Each row is a point. The window is the flat piece filled in between its corners: a triangle in 3 columns, a solid with four corners in 4, and so on. A path goes straight from each point to the next, and from the last back to the first. List the points from which the path goes on through the window.
In the rows, 128 means zero.

Window (4 x 4):
[[164 120 115 137]
 [105 113 165 109]
 [ 65 237 168  85]
 [135  99  63 146]]
Path:
(1): [116 127 155  67]
(2): [ 81 161 162 148]
(3): [ 69 195 156 120]
(4): [114 169 108  42]
(5): [ 76 179 123  34]
(6): [ 94 171 168 178]
(7): [ 56 213 160 114]
(8): [ 89 182 130  39]
(9): [157 115  60 122]
(10): [138 111  71 179]
(11): [134 138 116 187]
(12): [154 107  93 117]
Through the window after points: 1, 11

Window (6 x 6):
[[184   7  98 208  28 144]
 [105 140 180  79 194 100]
 [ 78 152 163 144 157 133]
 [162 151 114 130 123 142]
 [130 142 171  94 104 172]
 [ 94  23  67 148 118 144]]
Path:
(1): [ 87 132 111  91 112  94]
(2): [105 125 133 138 177 166]
(3): [140 125 177 102 121 195]
(4): [107 149 129 105  75  99]
(5): [101  73  80 140  97  80]
(6): [125  39 108 168 147 151]
(7): [150  51 139 151 146 187]
(8): [144 124 113 117  80 126]
(9): [107  87 116 124 118 110]
(10): [123  63 135 137 174 165]
(11): [157  87 169 124 194 162]
(12): [127 107 127 100 108 107]
Through the window after points: 3, 9

Window (9 x 9):
[[163 205 156 116 106  98 151 183 163]
 [157 157 166  94 126 249  81  79  85]
 [148 171 144 111  77  94 142  82 146]
 [215 133 140 207 142 167 103 118  74]
 [130 243  72 116 180 170  59 104 141]
 [179 109 122 109  96  68 127 181 171]
 [215 136  99 151 126 234 150  99  90]
 [ 83 164 114 152  73  51 144 203 202]
 [123  90 225  81 132 107 213  85 178]]
Path:
(1): [159 161 166 135 108 130 111 106 213]
(2): [113 136 152 109 118  94 166 153 103]
(3): [158 151 147  96 101 104 144 160 104]
(4): [158 156 159 165  92 156 129  99 229]
(5): [204 186 114 167  95 155  80 118 196]
(6): [149 149 112 113 126 148 164 158  67]
(7): [120 145 102 103 109 108 155 136 108]
(8): [161 190 145 142 100 152 102 152 248]
Through the window after points: none

Window, 12 rows:
[[163   7 225 135 139 200 112 199 131 139 162 125]
 [152  21 135 184 131 128 140  88 140  93 156 112]
 [155  74  66  67 140 160 152 141 101 150 118 130]
 [ 44  99 133 113  68 104  77 160 131 156 142 148]
 [121 147 114 143 135 113 127 187 107 127  90 151]
 [183  71 122  96  87 194 151 123 161 121  81 123]
 [210 151 159 186  77 135  28 143 117 180 166 129]
 [169  30 108  99 146 124  97 175 141  61 157 118]
 [152 139 183 140  92 112 206 112 149 112 145 123]
 [141 129 102 132  85 186 213  66 211 139 147 151]
 [ 70  84 206 126 186 134 121  99 141 116 108 131]
 [115 158  81 146 157 194 126  57  93  91 101  78]]
Path:
(1): [135 108 149 118 113 132 153 136 188 133 145  61]
(2): [164  74 147 139 113 172 149  80  89  86 133 206]
(3): [158  80 118 112 108 178 129  90 123  85 126 204]
(4): [154  77 140 130 115 155 147 150 165 147  94  47]
(5): [136 121 105 149 165 163 147 124 162 141 107  42]
(6): [122 127 103 119 110 187 113  63  72  78 114 155]
(7): [134 120 119 121 120 157 128 108 116 111 120 148]
(8): [117 105 102 127 114 109 148 144 174 160  92  75]
(9): [129 108 120 145 134 157 138 136 158 162 122  94]
(10): [137  87 157  96  79 186 150  80  93 101 133 198]
(11): [132 108 133 124 113 161 128 127  82  81 134 179]
(12): [140  90  99 125 170 149 123 109 175 165 102  34]
Through the window after points: 3, 5, 11

Window:
[[127 161 130  91 128 182 161 123  46 171 154 172 184 136]
 [156  76 104  75  45  87 152  87 175 213  95 121 130  76]
 [116  86 100 174  79  61 192 162 114 165  88  97  80  85]
 [119 209 126 153  87 119  75 132 145 149 160 156 211  94]
 [139 126 134 126 112 127  62  63 143 167  76  61 102 106]
 [222 155 160 122 106 114 179 112 111 139 135 113 170 113]
 [197 131  67 100 140 144 129  61 121  96 173  98  92 120]
 [146 121 200 210 184 167 134  99 139 177  80 181 105 187]
 [123 133 161 115 150  67 130 206 207 133  94 124  89 142]
 [170 206  95  41  81  76 123  44 158 163 106 150  93  82]
 [ 93 149 128  62  94   7 129  49 143 152 165 127  93  89]
 [180  95 159 170 156 105  56  79 108 216  71 161 103 118]
 [159 130 172  93  83 179 117 135 110 106 101 197 152 155]
 [137  92 110 164 161  94 142 112 116 135  40 152 145 171]]
Path:
(1): [153 133 131 119 142 112 146 111 122 124 110 162 133 101]
(2): [150 164 114  86 120  95 125  63 154 139 104 147 111  58]
(3): [162 172 112  80  58  75 131  98 127 193 116 131  99 161]
(4): [187 138 122 130  84 115 116 134 120 174 119 140 122 177]
(5): [124 117 142 137 160 175 162  95 119 123  84 136 148  50]
(6): [124  99 149 123 178 136 141 109 133 126  77 159 128  39]
(7): [166 135 112 126  69  95 120 107 121 162  99 135 143 211]
(8): [161 137 120 125  89  95  87 102 117 201 103 125  98 166]
(9): [143  96 152 132 179 103 132  64 143 130  93 156 136  44]
(10): [141 101 152 119 164 101 111  86 137 141 101 169 112  27]
(11): [153 134 133 133 120  99 113 119 136 168 110 126 111 151]
(12): [169 139 142 121  90 112 140 130 134 165 132 147 136 174]
Through the window after points: 2, 6, 8, 10

Window (14 x 14):
[[159 113  71 113  87 140 154  53 151 122  62 112 155 119]
 [138 101  97 106 128  99 249 153 161  99 179 121 163 144]
 [101 137 145 144 152  40 207 127  75 145 112 115 149 114]
 [107 168 133 198 118 137  66  81 127 144 156 119 128 113]
 [174 142 205 218 111 177 114 168 175 144 137 193 106 132]
 [148 129  92 155 116 125 147 155 121 186 127  75  91 117]
 [ 75  74 103  70  62 140 188 100 134 151 105 169 126 106]
 [149  78 136 170 120 129 159  64 176 156 197 135 111 133]
 [215 138  85 173 176 109 130 177  82  93  98 232 153 108]
 [114 165  73 183  89  99 137 130 137 134  74 123  63 136]
 [115  84 117 172 136 158 195 168  88 119  72 153 135 142]
 [119 141 131  97 186 179  60  29 130 115  56 180  99 106]
 [ 87  15 152  70 116  90 154 128 120  79 108 174 153  78]
 [131  71 119 167 172 131 174 200 157 209 113 139 164 200]]
Path:
(1): [138 106 115 108 119 116 197 130 134 115 155 137 144 155]
(2): [122 109  92 146 134 107 210 146 168 117 139 125 150 103]
(3): [138 112  73 186 153 157 175 154 176 148  93 176 149  46]
(4): [139 108 118 147 129 118 151 137 117 142 109 143 130 161]
(5): [164 138 122 132  84 119 150 107 104 119 138 103 114 191]
(6): [112 107  91 172 148 136 157 153 177 171  84 152 119  49]
(7): [148 126 100 165 155 124 142 119 133 132 103 184 134  95]
(8): [192  95 140 108 113 127 131 128  82  94 139 142 128 190]
(9): [131 106 131 108 109 121 147 116  94 138 132 120 127 183]
(10): [131 107 107 164 141 117 183 152 148 151  92 160 123  81]
(11): [127 113  98 167 137 119 163  96 170 135 134 128 141  93]
(12): [143 115 143 126  96 137 131 112 107 134 143 142 113 178]
(13): [146 101 131 104 100 112 177 118 115 128  98 150 111 162]
(14): [ 95 101  75 177 155 154 157 148 175 166 115 135 154  44]
(15): [116 122 104 195 154 149 158 119 151 184  81 169 111  48]
(16): [190 128 111 102 139 104 101 137  86  61 120 171 155 206]
Through the window after points: 1, 3, 5, 7, 11, 15

Window (14 x 14):
[[ 70 124  58 117 119  96  98 146 123 224  86 101 153  65]
 [192  87 123 145  67   7  84 138  89 139 106 143  36 100]
 [218 139  72 186 127  74 139  86 139 198 106  77 138  41]
 [170  98 171 133 145 178  75 145 214 100 176 110 166 115]
 [130 165 193 193  59  75 155  93 172 106 177 152  93 109]
 [ 88  28  90 177 183  71 165 151 175 119 116 151 211 140]
 [108 137  87 212 223 110  34 167 170 152 153 105 138  68]
 [174  66 159 141 127 135 138  99  92 139 180 101  47 148]
 [108 123 140 130 141 173  69 149  71 121  69 130 132 122]
 [135 151 111 139 131 117 209  95 175  78 134  88 107 113]
 [191 138 147 140 177 107 235  80 199 145 169 146  85 132]
 [120 125  82 123 158 103 190 142  55 143 217 183  83 102]
 [ 95  78  57 201 104 155  46 169 160 127 143 190  95 171]
 [ 95  74  95 133 188  79 144  50 110  68 139 185 110 120]]
Path:
(1): [172 103 104 143 139  69  78  96  76 102 172 112 146 207]
(2): [137  89 134 148 139 121 152 108 133 139 132 138  67  82]
(3): [108  41 124 173 137 139 180  75 134  98 132 176  90  43]
(4): [154 164  94 120 179  55 112 106 141 122 152 114 134 185]
(5): [164 134 115 156 128  66 113 127 121 159 149 112 122 148]
(6): [149  79 120 157 108 136 137 136 155 122 115 129  74  46]
(7): [109  89 111 164 174 149 128 128 167 128 140 142 134  77]
(8): [111 159 104 141 156  94 109 117 146 142 166 102 176 172]
(9): [146 185  91 148 145 102  51 132 126 143 124 141 196 193]
(10): [120 102 107 161 137 116 127 128 153 126 132 144 115  79]
(11): [ 99  74 121 170 124 128 135 149 113 129 116 141  53  48]
(12): [142 132  91 154 125  75 112 101 132 156 150 137 136 177]
Through the window after points: 1, 3

Window, 14 rows:
[[134 162 145 125  77  88  97 103 168  92 129 146  90 139]
 [152 161  73  79 155  99 133 144 105  80 171 138 189 122]
 [133 114  79  60 159 150 154 117 100 151 114  68 121 109]
 [  7 165 105 131  75 182 114  84  21  71 146  97  62 176]
 [ 41 145 139 101 161 167  75 157 183 139  84  47 144 122]
 [ 66 147 179 126  72 150 129  58 127 100 176 107 161 105]
 [190  74 128 148 122 154  12 175 107 184 110 135  56  69]
 [123 174  55 134  86  89 176 219 134  68 117 218 217 115]
 [110 150 171 192 140  81 102  74 148 145 145 157 108  90]
 [120 172 153 154  91 153 110  22 150  98 155 169 147 157]
 [187 180 191 152 163 116 109 130 105 118  90 126 134 110]
 [102 143 165 145 155 133 151 100 140  30 117 121 140 156]
 [151 188 205 138 158 106 166 104 153  96 168 202 128 140]
 [179 133 139 156  88 129 130  86 148 144 204 106 172 160]]
Path:
(1): [137 165 121 144 117 158 136 128 145  91 137 106 119 112]
(2): [135 177 129 137 116 162 128 110 135  86 150 118 123 122]
(3): [115 124 144 121 120 124 114 119 113 103 123 127 135 144]
(4): [ 84 131 159 125 107 111 111  87  91 117 145 134 139 149]
(5): [115 198 119 178 121 173 123 106 151  92 145 109  84  66]
(6): [129 188 116 154 109 138 129 119 175  74 147 134 125  87]
(7): [ 99 107 147 121 135  81 120 112  77 159 119 173 175 165]
(8): [ 99 140 167 107 124 110 117  96 113 120 117 132 177 145]
(9): [ 91 197 117 172 125 171 134 117 165  53 156  98  58 123]
(10): [117 188 122 168 137 157 125  82 151  88 152 122 112 120]
(11): [121 111 173 111  96 114 110  92 116  94 122 161 159 163]
(12): [103 122 153  90 128  99  95 137  94 104 107 164 189 175]
Through the window after points: 4, 6, 10

Window, 14 rows:
[[103 136 167 167 138 116  48 114 136 147 108 132 139 177]
 [ 56 114 130 118 103 174 125 145 159  64 178 138  88 121]
 [136 145 196 171 132 120 165  57 135 175 155 161  58 105]
 [173 213 145 100 117 113 209 155 151  95 117 108 113 119]
 [170  99 188 113 126 194 115 163 192  63  91 130  92 127]
 [175 162 139 136 165  88 140  43 150 137  25 154 117 176]
 [ 93 135  76  80 100  74 144 135  60 211 176 112 115 127]
 [179 119 105 102 139 136 125  99 155  83 180 154 153 160]
 [169 114 151 156 153  89 131 138  76  74 176 185 144  88]
 [174 192 117 156 108 185 189 209 146 127  91 185 130 132]
 [140  84 133 171 161  89 118 151 135  94 147  37 122  90]
 [166  81 108 157  67 119  66  96  83 137 123  75 158 136]
 [180 139 106 105 133 249 124  95  91  89 160 122 194 135]
 [101  90 156 114  88 120 161 186 173 109  90 114 147 162]]
Path:
(1): [162 124 146 136 119 159 166 146  89  92 164 137 113 216]
(2): [158 119 121 129 133 146 140 120 126  94 161 135 130 171]
(3): [178 139 111  86 118 121  95  99 182 110 139 154 179  84]
(4): [150 126 132 119 116 118 132  94 180 136  92 135 165  85]
(5): [159 136 134 163 140 126 131 132  89 109 116 110  95 184]
(6): [164 130 162 137 148 121 134 149  86 125 119  95 107 224]
(7): [141 147 117 124 104 135 143 109 164 123 135 157 157  41]
(8): [141 165 115 129 114 110 121 128 148 154 139 138 152  64]
(9): [143 108 143 157 143 142 175 139  91  73 135 124  99 211]
(10): [160 116 168 185 125 146 142 146 122  67 123 104  79 211]
(11): [139 140 144 106 138 135 101 113 171 126 113 154 160  82]
(12): [128 146 120 104 102 158 119 107 150 129 115 151 146  95]
Through the window after points: 2, 4

Window (14 x 14):
[[117 120  60 116  79  73  82 201  90 249 154 132 105  35]
 [146 125 125  86 123 150 133 118 113 108 134 109 150 135]
 [160  90  81 150 101 136 151 112 133 135 128 102  86 141]
 [135  76 134 147 151 117 125 167 167 157 113  90 159 122]
 [104 121 107 116 117 104 123  93 149 152 152 123 110 136]
 [163 115 128 136 116  79 119 139 137 124 152 122 117 164]
 [132  97 137 126 174 150 154 126 128 117 126  97  57 150]
 [156 145 128 144 159 153 155 104 145 159  85 121  76 150]
 [167 100 126  84 137 180 148 140 176 129 147 137 124 141]
 [104 173  55 132 141 151 148 146 118 148 157 215 152  73]
 [136 100 107 160 110 146  78 106 126 128 124 134  84 171]
 [137 146 129 168 132 203 167 125 134 157 155 127  98 139]
 [123 116 125 107  89 130 133 157 162 100 118 109 117 161]
 [103 117 151 129 115 118 148  92 114 118 121 213 130 101]]
Path:
(1): [120 113 114 115 118 130 125 149 130 184 127 135 119 146]
(2): [138 116  97 126 124 135 137 145 132 164 114 145 140 167]
(3): [131 124 140 126  99 129 109 114 151 102 163 105 102  79]
(4): [148 133 137 138 144 127 112 124 166 101 151 121  99 103]
(5): [135 105 116 133 146 153 151 127 120 162 125 124 115 137]
(6): [132 107 114 110 137 138 154 137 128 148 136 128 118 147]
(7): [148 125 131 138 131 128 123 131 160 123 132 114  92 115]
(8): [147 122 133 140 123 112 120 114 149 110 136 104  83 104]
(9): [127 106 112 116 136 128 143 136 129 151 141 135 119 172]
(10): [129  95 112 130 125 150 146 140 122 162 131 135 112 164]
(11): [161 140 127 141 137 132 117 113 187 109 129 113  81  90]
(12): [141 133 140 135 116 115 112 101 196 109 140 119 113  86]
(13): [135 104 100 124 125 138 138 139  94 154 137 126 118 176]
(14): [110 112 109  97 114 129 129 143 132 184 137 142 132 174]
(15): [156 138 125 172 119 146 137 121 119 101 132 130  87  43]
(16): [148 124 123 142 142 112 122 143 140 120 137 124 115  69]
Through the window after points: 8, 12, 14

Window (14 x 14):
[[138 159 147 131 147  65 101  71 117 167  77 180 117 112]
 [ 90 154 141 124 216 137  73 164 115 145 102 122  80 111]
 [110  91 101 152 170 173  98  75 112  99 145  94 180 101]
 [ 41  82 130 155 122 163 114  32 186 111 157 145 105 150]
 [176  87 180  90 144 148  98  75  76 176 189 118 104 143]
 [140  93  98  89 134 145  82 114  91  63 159 152 131 103]
 [ 74  91 182 173 156 179  72 167  92 142 142 130 172 102]
 [177 129  62 156  26 133 151 143  96 190 107 157  71 160]
 [140 148 126 137 169  96 144 128 120 156 159 116 158 180]
 [144 138 122 105 211 113 180 111 133 141 105 162 183 106]
 [159 149 141  56 185 153  91 104 152 145 116 140 179 141]
 [146 224 149 180 108 178 113 134  72  61 180  80   7  97]
 [131 119 104 115 102 153 109 117  43 211 176 166 140 148]
 [129 119  80 162 146 133 133 138 177 189 227 131 144 135]]
Path:
(1): [140 105 129 155 160 167 103 107 121 112 151 134 120 126]
(2): [101 168 136  88  96 120  93 138  54 131 171 112 117  91]
(3): [113 128 127 116 111 127 131 123 103 136 145 136 125 105]
(4): [138 126  92 165 194 159  91  98 143 136 123 155 139 163]
(5): [172 113 108 177 197 157 101 136 138 108 134 159 140 222]
(6): [ 94 136 137  83  97 158 123  99  92 168 183  97 114  58]
(7): [113 153 127 111 118 127 106 124  86 144 149  95 120 132]
(8): [162  63 148 202 170 191  97 103 142 154 189 198 111 137]
Through the window after points: 1

Window, 14 rows:
[[138 126  74  66 163  88 214  24 160 172 128 158  62 197]
 [118 189  56  93 205  91 129  89  52  68 107  43 207 142]
 [121  89 157  81  87  49  98  88 192 135 100 105 243  62]
 [187 158  17 114 168 188  89 130 111 185  78 132 165 118]
 [129 186 215  60  51 104 142 164 131 118 170 156 191 109]
 [149 134 162 107 140 154 150  85  73 198 155 192 164  96]
 [101 130  83 166 110  49 201 143 103  89 153 151 116 167]
 [162 156  59  83 220 213 213 153 200  96 126 125  58  90]
 [ 70  81  77 147 124 145  16 138  97 129 157 185 101 130]
 [117 118 142 106 178  78 207 213 200  90 210  82 117 181]
 [194 198  94 205 141  81  43 143  17 127 144 112 113 122]
 [119  56  62 175 103 148  65  40  78 125 103  90 131 185]
 [104  89 210 118 153 101 158  82 147 154  37 128 139 209]
 [ 42 184 148 162 149 209  90  54  97 203 102 119 158 148]]
Path:
(1): [178 152  85 129 166 130 118 111 166 131 168 186 188 170]
(2): [109 128 126 156 171 120 120 117 125  84 119 163 183 180]
(3): [127 118  77 101 146 119 143  79 114 167 106  71  97 127]
(4): [106 149 110 107 134  82 184 120  90 147 116 111  98  72]
(5): [155 143 159 118 100 158  87 142 177  91 176 182 215 210]
(6): [141 141  97 132 170 181  80 128 134 128 124 183 149 160]
(7): [115 125  99 133 138 110 154 100  89 140 133  93 103 142]
(8): [102 132  69 125 128 125 139 138  69 146  79  89 107 114]
Through the window after points: 4, 8

Window:
[[ 72 198  81 118  86 188  93 176 102  84 154 119 106 117]
 [ 60  30 238 138 106  45  42 133 168  87  77  67 119 105]
 [132  62 205 138 141 126  97 105 173 164 130 115  57  96]
 [140 108 142 185 100 128 158 168 144  73 204 124 152 113]
 [166 186 140 140 176 144 175  99  58 114  40 146 111  80]
 [ 54 104 130 181  98 122 140 222 156 144 148 158 115 198]
 [ 41  62 125 101  65 141 161  86  72 165 128 167  93 165]
 [110 182 113  87  63  99  68 108 171 115 113  93 140  97]
 [157 146 129 136  72 155  60  77 109 116 130  62 221 120]
 [ 75 117 192 132 139  99 168 194  84 178 150  24 125  94]
 [114 115  92 105 151 133  82 137 137 135 181  61 155  87]
 [204 110 176 137 106  74 136 249 119 127 161 116 120 114]
 [124 136 159  70 145 177 159 147 147 123 124 171  93 119]
 [114 171 135 138  96 130  77 156 142  98 194 201 147 130]]
Path:
(1): [ 96 147 172 146 146  82 121 146 132 117 141 112 106 180]
(2): [ 85  87 114 147  63 167 117 199 135 130 125 152 133  96]
(3): [129 112 146 132 101 147 129 154 149 164 106 130 115  78]
(4): [ 99 115 159 109 133 112 121 122 111 109 143  86 105 138]
(5): [140 155 148 113 109 104 117 146 135 115 146  88 109 122]
(6): [106 130 120 128  81 127  87 135 142 126  88 156 168  74]
(7): [ 95 115 185 152  83 153  95 172 131 148 118 129 138  29]
(8): [134 131 117 103 154  94 129 100 126 111 131 119  91 227]
(9): [126 152 206 134 131 102 101 139 105 103 152  64 106 192]
(10): [ 70  61 140 123 101 110 111 158 161 128 104 159 116  57]
(11): [106 122 120 121 107 151 112 171 144 150 148 135 128  67]
(12): [113 121 133  94 162 116 100  98 112  89 159  54 133 171]
Through the window after points: 1, 5, 11

Window (14 x 14):
[[111  66 125  69  81 107 146  76  85 229 142 126 121 122]
 [ 72 185 171 151 188 155  53 164  68 130  85 126  92 149]
 [111  95  94  91  94 136 124  99  51 122 112 169  94 121]
 [ 78 169 167 157 131 161 150 100 130 136  71 170  83 137]
 [ 58 136 121 146 145  64 169 164 123  78 150 127 182 173]
 [ 96 150 212 186 140 190  87 151  82 108 139 168 118 125]
 [119 108 121 108  78  82 114  74  76 180 104 144 125  35]
 [139 126 157 103 148 111 117 178 215  62 125 139 132 170]
 [122  59 119 136 157 100 124  67  89 182 106 188 117 103]
 [135 159  91 182 154 162  96 158 249  55 170  96 124 184]
 [124 109 105  99 187 162 160 140 208  64 164  82 146 111]
 [154  98  71 127 137 158 157 198 185 146 135 131 130  98]
 [146  24  95 121  88 126 156  99 122 154  73  92 162  99]
 [100  86 125 145 142  82 160 170 184  71 163  86  74 146]]
Path:
(1): [ 69  80 142 161 122 113 107 163 189 100 130 168 146  98]
(2): [ 83 121 174 154 141 179 100 152 122 120 127 151 115 116]
(3): [158 177 158 170 140  84 119 117  50 102 136 127 115 174]
(4): [167 135  92 108 153 118 173 138 138 109 148 107 115 116]
(5): [ 69  87 135 132 148 134 125 129 159 100 130 129 147 130]
(6): [ 52 105 127  92 114 136 138 116 146 128 119 128 121 120]
(7): [196  99 113 154 164 121 147 133 130 117 137 114 136 129]
(8): [154 129 126 115 147 141 153 124 113 138 125  95 115 145]
Through the window after points: 2, 4, 6

Window (14 x 14):
[[ 56 104 122 179 149 111  79 105  59 142 118 145 101 104]
 [142  84 126 108 187 104 193  90 163 143  83 135 155 138]
 [185  86 138 114 147 135 207 138 129  17  66 111 129  79]
 [154 149 139 187 182 194 104 225 157  96 138 181 113 181]
 [209 120 168 168  64 124  77  81  92 146  75 161 169 139]
 [119 153 126 185  66  79 144 121 167 143 123 168 125 107]
 [249 142 211 109 169 200 108 186 128 158 108 113 160 109]
 [ 97 109  70  96 184 109  93 154 176  93 165  76 160 121]
 [126 112 111 155  57 132 106 112 195 130 159 103  88 199]
 [115 111 140 136  58 211  87  65 169 179 145 138 153 122]
 [108 110 181  74  90 182  88  53 175  99 165 143 112 108]
 [152 159 145 106 147 168 166 104  93 139 175 170 136 108]
 [ 91 118 119 119 117 145  45 137  77 144  40 142 121 148]
 [135  45 137 108 117  84 166 126 105 174 122 160 172 151]]
Path:
(1): [183  69  89 150 121 132 139 122 146 154 104 177  94  90]
(2): [153 100 100 127 147 158  92  97 170 174  90 186  84 104]
(3): [ 55 125 170 157 118 102 112 143  19  94 124  88 178 152]
(4): [ 89 106 154 149 102 124 161  94 130  89  84 130 173 137]
(5): [140  93 104 125 127 116 107 109 124 136 130 152 110 120]
(6): [146  93 110 129 137 136 114 106 137 141 129 165 115 101]
(7): [ 80 127 142 147  99 118 131 102 136 116 121 118 142 158]
(8): [ 73 162 202 127 154 155 146 143 125 110 148  94 169 165]
(9): [180  68  75 127  93 131 112 113 164 161 111 175  96 103]
(10): [166  65  69 159 154 102 140 123 129 147 149 177  85 115]
(11): [111 136 166 128 130 127 123 134 117 110  92 125 148 136]
(12): [ 96 148 200 142 108 159 169 113 133  67 105  87 152 173]
(13): [168 111  99 135 135 138  90 127 142 148 122 161 119  97]
(14): [128  81 104 116 116 139 104 100 141 175 132 155 109 126]
(15): [122 195 197 175  86 148  88 129 170 105 149 104 179 174]
(16): [ 63 160 175 128 100 123 108 107 123  89 128 108 172 174]
Through the window after points: 2
